Each row of a before or after table is a point. The points were changed in one or more steps. Then noise was added and the rows were shuffled. The steps act on columns, c1 being the first. What was done? A step turns or swaps two columns, mirrors them in a line or flattens them onto one, adds a multiple of one to another, or multiplies or shifts one. Angles are multiples of 10 degrees, from the lower column toward the higher: turns from -170 to 170, lines from 10 to 170 but not 90. Use the fewest steps. Two steps may share a column if one is a turn and the other turns, adds or multiplies; they go together, in the order done. Otherwise the lowest column goes first.

Before (10 x 3):
[[ 1.2 -1.6  2.2]
 [-5.3 -3.2 -1.8]
 [-0.4  0.7 -0.7]
 [-0.5  4.1  2.6]
 [-2.5 -0.6  1.4]
 [ 1.0  1.7 -0.1]
 [ 6.1 -4.8 -3.9]
 [ 1.4 -1.9  0.0]
 [-6.3 -1.5  4.6]
 [ 2.3  0.8 -2.4]]
After (10 x 3):
[[-6.9 -3.6 -0.5]
 [-3.4 -0.2  1.4]
 [-0.7  4.7  1.1]
 [ 3.0  0.1 -2.6]
 [-8.2  0.2  4.8]
 [-0.5  0.4 -0.7]
 [ 7.9 -5.7 -2.1]
 [ 1.8 -0.7  2.6]
 [ 1.7 -1.8  0.6]
 [ 1.3  1.6 -0.6]]
Steps: multiply c1 by 1.3; turn c2 and c3 by -20 degrees

Before:
[[ 0.0  0.6 -2.5  3.5  0.0  3.3  2.1 -3.0 -1.2]
 [-4.1  0.7  5.5  0.6  2.4  2.4 -1.9  4.3 -1.1]
 [ 2.9  0.9 -4.2 -1.6 -2.7  4.6  1.4 -2.1 -4.6]
 [-1.0  2.2  3.9  1.3  3.0  2.1 -3.9  3.6 -1.2]
 [ 0.4 -1.4  3.2 -1.8  6.4  3.6 -0.2  5.4 -1.0]
 [-3.0 -1.7 -3.7 -0.9  0.3  3.3  3.8  3.3 -6.7]
 [ 3.0  0.0 -1.8  4.6 -1.7  3.9  0.8  0.6 -4.5]
 [ 2.0 -1.0 -2.4  1.9 -3.9  0.9  1.2  0.2 -0.7]
 [-2.7 -3.7 -1.5 -0.4  2.3 -0.2 -0.2  1.1 -7.0]
 [ 0.3  1.3  4.5  0.0  2.4  0.4  1.8  2.4 -3.8]
 [ 1.6  3.1 -5.9  3.2 -1.7  0.4  1.4 -0.5 -2.5]]
After:
[[ 2.8  0.6 -4.1 -1.5 -3.7 11.5  1.3  2.0 -3.9]
 [-3.1 -2.0 -3.6 -0.6 -3.3  8.3  3.7 -3.5 -3.6]
 [-0.2  1.2  4.5 -0.3 -1.0  0.7  1.7 -2.5 -0.9]
 [ 0.2 -1.5  2.8 -1.6  2.2  9.2 -0.1 -5.5  2.4]
 [ 3.2  0.2 -1.8  4.8 -3.0  9.6  0.7 -0.7 -3.3]
 [ 2.1 -1.1 -2.4  2.4 -2.1  2.0  1.1 -0.4 -2.0]
 [-4.2  0.3  5.5  0.7  0.1  6.1 -2.0 -4.7  0.6]
 [-2.6 -3.7 -1.6 -0.4 -2.5 -0.4 -0.6 -1.0 -2.9]
 [ 1.5  3.4 -6.1  3.2 -1.9  0.7  1.6  0.7 -2.6]
 [-1.3  2.1  3.9  1.3  0.1  5.2 -3.8 -4.0  0.6]
 [ 0.0  0.5 -2.6  3.3 -0.4  7.9  2.1  3.0 -0.8]]
Steps: flatten c5 and c9 onto the line at 50 degrees; multiply c6 by 2.5; multiply c8 by -1

Before, 13 rows:
[[ 4.7  2.4  2.9  1.6  0.5 -3.0  4.2  3.6 -1.6 -2.8 -1.1 -2.6  3.8  0.0]
 [-3.6 -0.8 -2.2  2.2 -2.1 -6.9  3.6 -1.8  3.9 -0.1  0.8 -1.2 -3.0 -1.2]
 [-3.3 -1.1 -3.6 -1.0 -4.5  2.9  0.3 -1.3 -4.2  1.6  5.9 -2.6  0.0  5.1]
 [-1.3  1.0 -2.4 -0.6 -5.8 -0.6  1.0 -3.0 -1.4 -4.4 -0.5  2.8 -1.9  2.0]
 [ 2.7 -0.9  0.7 -3.2 -1.6 -6.3  2.2  2.2  0.0 -3.1  4.7 -1.5 -2.2 -2.2]
 [ 5.7 -0.4 -1.5 -4.3 -1.0 -4.7 -0.5  4.7  1.6 -1.9  3.0  4.8  1.5  5.7]
 [ 1.7  3.4  1.5  0.4 -1.3 -2.7  0.4 -4.0 -0.3  4.3  2.1  3.1  3.6  0.8]
 [-3.3  4.1 -0.1  2.3 -0.8 -2.6  2.1 -3.4  3.9 -2.6  3.3  3.9  6.0 -0.5]
 [-3.0  2.4 -6.5  1.1 -3.1  1.6 -1.4  2.6  2.7 -1.0  1.8  2.1  2.5 -0.1]
 [ 4.6  0.6 -6.4 -2.2 -3.4 -1.6  5.2 -3.8 -4.8  3.1  2.5 -3.1  2.6  2.4]
 [ 1.0 -4.4 -1.6 -0.3 -5.7  1.1  6.3  4.5  3.6  1.0  5.3 -0.1  3.8 -0.8]
 [ 4.5 -0.5 -2.5 -6.0  3.0  0.4  2.7  1.6  1.8  1.4 -2.2  2.7 -2.6  4.3]
 [-3.8 -5.3 -0.1  1.8 -0.6  1.3 -0.8 -3.4 -2.3  1.1  1.4 -3.8  2.0 -0.4]]
After (13 x 14):
[[-1.3 -2.9 -2.4 -0.5 -5.9 -0.6  1.0 -3.1 -1.5 -4.4 -0.5  0.5 -2.0  3.1]
 [-3.6  1.5 -1.9  2.1 -2.0 -6.8  3.5 -1.9  3.8 -0.1  0.9  0.1 -3.1 -1.9]
 [-3.1  2.6 -3.7 -0.9 -4.6  2.8  0.4 -1.4 -4.3  1.7  6.0 -0.3  0.0  8.2]
 [ 4.5  2.4 -6.4 -2.1 -3.5 -1.6  5.1 -3.7 -4.9  3.2  2.4 -2.0  2.7  3.9]
 [-3.2 -5.5 -0.1  2.3 -0.9 -2.5  2.1 -3.3  3.9 -2.6  3.4 -1.5  6.0 -0.8]
 [ 2.7  1.8  0.5 -3.2 -1.5 -6.4  2.2  2.1  0.1 -3.1  4.6  0.1 -2.3 -3.4]
 [-2.8 -3.0 -6.5  1.1 -3.1  1.5 -1.4  2.6  2.7 -0.9  1.9 -1.0  2.6 -0.2]
 [ 4.5 -2.1 -2.3 -5.8  3.0  0.3  2.6  1.5  1.8  1.2 -2.3  1.7 -2.5  7.1]
 [ 4.7  0.9  2.9  1.7  0.4 -3.0  4.2  3.6 -1.7 -2.8 -1.1 -3.4  3.8  0.0]
 [-3.9  6.0  0.1  1.5 -0.6  1.4 -0.8 -3.3 -2.3  1.2  1.3  2.8  1.9 -0.6]
 [ 5.7 -4.0 -1.6 -4.2 -1.1 -4.7 -0.5  4.5  1.5 -1.8  3.0  2.8  1.6  9.2]
 [ 1.8 -4.5  1.5  0.5 -1.3 -2.6  0.5 -4.0 -0.1  4.3  2.2 -1.5  3.5  1.3]
 [ 1.1  2.3 -1.5 -0.3 -5.8  1.1  6.5  4.5  3.7  0.9  5.2  3.6  3.7 -1.3]]
Steps: mirror c2 and c12 in the line at 120 degrees; multiply c14 by 1.6

Before (13 x 32):
[[ -1.1  -3.2  -2.6   1.1  -4.1   2.8  -2.8  -4.4  -0.9  -1.8   0.8   5.7
    0.9  -3.3   2.9   0.5  -0.2  -5.7   5.2  -2.2  -1.2   4.1   2.9  -0.4
   -1.5   0.0  -1.2   0.2  -3.9  -5.3  -0.7  -0.7]
 [ -2.3  -1.7   1.6   0.2  -2.8  -1.1   2.1  -1.1   1.7   1.6   7.4  -1.8
   -1.6  -2.5   0.1   0.8   4.2   5.3  -2.1  -3.2   1.4  -2.5   0.1  -0.8
    3.4   4.3  -2.6   6.7   5.5   1.3   1.7   1.9]
 [ -1.6  -1.7  -2.4  -2.4  -3.2  -1.6   3.2  -3.3   2.8   4.2   5.8   0.3
    0.8   1.9  -3.5   2.0   0.2   3.5  -3.6   2.1  -2.2  -1.5  -5.2   2.3
   -6.2   4.9   2.8   0.7   0.0  -4.0   0.3   1.6]
 [  0.9  -1.1  -3.3  -0.9   5.0  -4.5   0.9  -1.5  -0.6   0.0   0.2   3.6
   -3.7  -2.1   1.9  -3.0   4.8  -2.6  -1.3  -1.1   0.4   1.8  -0.9  -3.0
    3.4  -4.4   0.7   4.5  -2.6   0.1  -2.5  -2.3]
 [  4.3   3.2  -1.6  -0.9   2.4  -2.6  -0.8  -2.5  -1.3   1.1   3.2   0.2
    4.0  -9.2   2.8  -4.7   2.1   5.3   3.8  -0.5   5.7   0.5  -4.1  -9.0
   -4.6  -1.1   1.0   2.3   2.1  -4.2  -1.7   3.1]
 [  0.3   3.3  -4.1  -0.3  -3.9  -3.6  -1.2  -3.6   3.2  -1.6   2.5  -0.8
   -3.8  -2.1  -1.0   4.4   0.5  -3.1   2.8  -3.4   0.7   1.6  -2.5   4.5
   -2.7   0.3   2.6  -2.8  -1.4  -5.0  -2.6  -1.9]
 [  1.4   0.3   1.8   1.2  -6.7  -0.7  -3.4   1.6  -0.5   1.0   2.2  -2.1
   -1.1  -1.1  -0.7   0.0  -4.5   3.7   3.5   3.4   2.1   4.1   0.7  -0.7
    1.7   2.7   4.8   3.3   0.0   0.2   1.3  -2.8]
 [ -6.2  -0.6  -0.3   2.1   1.5  -2.1   4.2  -7.0  -7.1   1.5   1.8  -0.2
    0.3   0.0   3.3   2.2  -6.5  -0.9  -0.5   4.7  -3.4   2.5   0.8   0.6
    0.0   1.1  -1.5   5.0   0.0  -1.6   1.6   0.7]
 [ -1.1  -0.7  -6.4   0.3   0.5  -4.7   0.8  -2.0   1.9   2.7   4.2  -0.8
   -0.7  -0.5   3.8  -3.3   1.0   0.5  -4.7  -3.3  -5.4  -0.8   2.2  -1.4
    1.0   0.6   1.6   0.4   1.3  -3.0   4.7   1.6]
 [  6.9   6.6  -3.6  -3.1  -3.7  -0.5  -0.1  -0.6   0.2  -7.7  -3.1   0.3
   -0.5  -2.4   4.1   0.1   5.4   0.5   0.6  -1.6   0.0  -0.2   0.5   1.0
   -6.3   0.4   2.4  -2.7   2.2  -4.9   5.2   3.3]
 [  2.2   4.7  -2.9   3.3  -3.7  -0.6  -5.2   1.6   3.3   2.3  -1.3   3.5
    2.8  -1.6  -4.7   0.5  -0.1   6.9  -1.4   3.2   1.5  -0.2   3.3   0.9
    0.4   0.0  -2.0   8.7   1.1  -2.4  -0.5   0.5]
 [ -0.5  -4.7  -0.8  -1.0  -6.1  -0.2  -1.3   8.0  -7.5   1.9   4.4  -2.3
   -0.3  -3.1   1.6   1.0  -3.0   0.1   1.5   0.8  -0.1   3.0  -0.9   7.0
    1.4   2.9   3.0   5.7   0.2  -0.5   0.5  -0.4]
 [  1.6   4.1  -3.2   4.7  -2.4  -4.3   2.0 -10.3   0.3   1.2  -2.2   4.3
    1.8   0.4   1.6   0.8  -3.0  -4.2   4.5   1.6   2.5   4.2   5.9  -0.3
   -0.6   2.6  -0.8  -0.6  -2.7   3.7   0.4   4.5]]
After (13 x 32):
[[ -0.9   0.0  -2.5   1.2  -4.2   2.7  -2.8  -4.4  -0.9   2.7   0.7   5.8
    1.0  -3.3  -0.2   0.3  -4.2  -5.7   5.1  -2.2  -1.1  -0.3   2.8  -0.4
   -0.3  -2.1  -1.4   0.3  -3.7  -5.5  -0.8  -1.2]
 [  3.0  -0.2  -1.5  -1.0   2.3  -2.7  -0.8  -2.4  -1.3  -1.1   3.3   0.2
    4.0  -9.2  -1.3  -4.7  -0.5   5.3   3.8  -0.5   5.7   2.1  -4.0  -9.0
   -3.2   2.3   1.0   2.3   2.0  -4.3  -1.6   4.4]
 [  1.7   0.0  -6.4   0.5   0.6  -4.7   0.7  -2.0   1.8  -4.5   4.1  -0.8
   -0.7  -0.6   0.6  -3.2   0.8   0.8  -4.8  -3.4  -5.3   1.0   2.3  -1.4
    2.3   2.8   1.5   0.4   1.4  -3.0   4.7  -1.0]
 [  2.0   0.0   1.7   0.3  -2.7  -1.1   2.2  -1.1   1.9  -5.3   7.4  -1.9
   -1.5  -2.4   1.1   0.8   2.3   5.4  -2.1  -3.2   1.5   4.0   0.2  -0.6
    3.0  -1.1  -2.4   6.7   5.6   1.2   1.9  -2.2]
 [  1.4   0.0  -2.3  -2.4  -3.1  -1.3   3.3  -3.1   2.9  -9.6   6.0   0.2
    0.7   1.8  -2.5   2.0   1.7   3.3  -3.6   2.2  -2.2   0.2  -5.1   2.4
   -6.6   1.7   2.8   0.7  -0.2  -4.1   0.2  -1.6]
 [  0.7   0.0  -0.2   2.0   1.4  -2.0   4.1  -7.3  -7.1  -3.0   2.0  -0.4
    0.3  -0.2   0.5   2.3  -2.7  -0.9  -0.3   4.8  -3.4  -6.6   0.7   0.7
    1.0   1.1  -1.4   4.9  -0.1  -1.5   1.7  -6.3]
 [  4.3  -0.1  -3.2   4.5  -2.3  -4.3   2.1 -10.3   0.4  -3.5  -2.1   4.2
    1.7   0.4   0.1   0.9  -4.0  -4.1   4.5   1.6   2.5  -2.9   6.0  -0.2
   -0.1  -0.4  -0.8  -0.6  -2.6   3.5   0.4   1.6]
 [  3.4   0.0  -3.3  -3.0  -3.7  -0.3  -0.1  -0.7   0.1  11.6  -3.1   0.5
   -0.6  -2.5  -1.6   0.1   0.2   0.6   0.6  -1.4   0.2   5.3   0.7   1.0
   -4.5 -10.2   2.3  -2.8   2.2  -4.9   5.1   6.5]
 [  0.5  -0.1  -2.6   3.2  -3.7  -0.6  -5.2   1.7   3.4  -3.4  -1.2   3.5
    3.0  -1.7  -0.3   0.3   0.2   6.9  -1.5   3.2   1.6  -0.1   3.3   1.0
   -1.2   2.8  -2.0   8.7   1.0  -2.5  -0.4   2.1]
 [ -1.8  -0.1  -4.3  -0.5  -4.0  -3.7  -1.2  -3.7   3.1   2.1   2.5  -0.9
   -3.7  -2.1  -1.0   4.3  -1.6  -3.2   2.8  -3.4   0.6   0.7  -2.4   4.4
   -2.8  -2.2   2.5  -2.7  -1.4  -4.9  -2.6   0.3]
 [ -2.9   0.0   1.9   1.2  -6.8  -0.8  -3.2   1.7  -0.6  -3.5   2.1  -2.1
   -1.2  -1.3   0.3   0.0  -4.3   3.6   3.5   3.4   2.1  -4.4   0.7  -0.5
    1.3  -0.9   4.7   3.2  -0.2   0.1   1.4   1.4]
 [ -0.3  -0.3  -0.8  -0.8  -6.0  -0.3  -1.3   8.2  -7.3  -4.8   4.4  -2.3
   -0.2  -3.1   0.5   1.1  -3.1   0.1   1.3   0.8  -0.2  -3.0  -0.9   7.0
    1.8   0.4   3.3   5.7   0.5  -0.3   0.4  -0.5]
 [ -2.3   0.0  -3.3  -0.8   5.0  -4.5   0.8  -1.5  -0.5   2.8   0.3   3.8
   -3.9  -1.9   1.3  -3.0  -2.0  -2.5  -1.4  -1.1   0.3   4.9  -1.0  -3.3
    3.7   3.3   0.6   4.6  -2.5   0.1  -2.5   0.9]]
Steps: swap c1 and c32; multiply c2 by 0; multiply c10 by 2; turn c10 and c26 by 140 degrees; flatten c15 and c25 onto the line at 70 degrees; turn c17 and c22 by 90 degrees
